Each row is a point. The points of each table are mixes of a few directions, plus a little noise. How many directions does each table use, and how many do they share? Where both have some left over, give the other angles between the two spaces (their principal angles), to ten degrees, smallest first.

First, 6 rows:
[[ 22  -8]
 [ 34 -12]
 [-25   9]
 [ 68 -25]
 [-50  19]
 [-49  18]]
Second (7 x 2):
[[ -8   3]
 [ -8   3]
 [ 79 -29]
 [-42  15]
 [-46  17]
 [-27  10]
 [ 52 -19]]
Directions: first 1, second 1, shared 1

First, 8 rows:
[[  2   8  -3  -4  -8   1]
 [ -5 -28  11  13  29  -3]
 [ -2 -10   4   5  11  -1]
 [ -6 -31  12  14  31  -4]
 [ -6 -28  11  13  29  -3]
 [ -4 -23   9  11  24  -3]
 [ 18  92 -36 -44 -95  11]
 [  4  20  -8  -9 -20   2]]
Second (6 x 6):
[[  4 -20 -10  15  -6   6]
 [ 10  31 -22 -11 -47   8]
 [  2 -39  -6  25   9   5]
 [-13  -2  29  -8  44 -13]
 [-18   9  43 -19  60 -20]
 [ 15  23 -34  -3 -60  14]]
Directions: first 1, second 2, shared 1

First, 8 rows:
[[  0   0   0   0   0   0   0   0   0]
 [ -5   2   0   0   5  -1  10   7   1]
 [ 29 -11   0  -2 -30   5 -59 -44  -4]
 [-21   8   0   2  22  -4  42  32   3]
 [-17   7   0   1  17  -3  34  26   2]
 [-21   8   0   2  22  -4  42  32   3]
 [ -4   2   0   0   4  -1   8   6   0]
 [ 39 -15  -1  -3 -40   7 -79 -59  -5]]
Second:
[[ 16  -6   0  -1 -17   3 -33 -25  -2]
 [ 12  -4   0  -1 -12   2 -23 -17  -2]
 [-27  10   0   2  27  -5  54  40   4]
 [  5  -2   0   0  -5   1 -10  -8  -1]
 [ 17  -6   0  -1 -17   3 -33 -25  -2]
 [ 19  -7   0  -1 -19   3 -37 -28  -3]
 [-47  18   1   4  48  -8  95  71   6]
 [ -1   1   0   0   2   0   3   2   0]
 [  8  -3   0  -1  -8   1 -15 -11  -1]]
Directions: first 1, second 1, shared 1

First (11 x 14):
[[ 10  41 -14 -45 -10  38   1  15 -54  -3  -8   1 -15 -36]
 [-44 -50 -34 -10  15 -13  19 -15  28 -11   1   4   2  41]
 [  6 -19 -16 -63 -18 -16   9 -20 -41   8  -6   2  29 -24]
 [-12  39  25  29   3  52  14  33 -37  -8  -3   8 -24  23]
 [  7 -18   8  38  22 -17  38 -14  -7   9 -22   9  11  26]
 [ 27 -14   6  54  20 -27  23 -39  25  12  -5   1  29   7]
 [ -1   8 -13  -2   2 -13 -47  27  60  -8   6 -13 -42 -18]
 [-10   3  22  -2  -8  20  22   6 -49   2  -3  10  13  20]
 [ -2  43 -41  28  18  51  -3 -19  35 -20  25  -9 -16 -12]
 [ -6 -17  10 -22 -19 -38 -62  28  57  -1  15 -13 -20 -14]
 [ 24 -16  46  -6 -26 -38 -14  -2 -17  20   1   0  33 -11]]
Second, 9 rows:
[[-26 -16   7  -6 -11  13   8  -8 -11  -6  17   3  20  26]
 [-38 -36 -17 -28  -7  -4   2  -9   8  -9  14   1  12  25]
 [ 50  43  13  30  12  -2  -6  13  -3  12 -21  -3 -21 -37]
 [-27 -35 -30 -33   1 -17  -5  -5  22  -7   2  -2  -3  10]
 [-68 -64 -29 -48 -13  -5   4 -16  14 -17  25   2  22  46]
 [ 92  95  55  78  12  21   0  21 -35  23 -27  -1 -18 -54]
 [-16 -25 -25 -25   3 -16  -5  -2  20  -5  -2  -2  -7   3]
 [  1  -1  -2  -2   1  -3  -1   0   3   0  -2   0  -2  -2]
 [ 33  38  27  33   2  13   2   7 -19   9  -7   1  -2 -16]]
Directions: first 6, second 2, shared 2
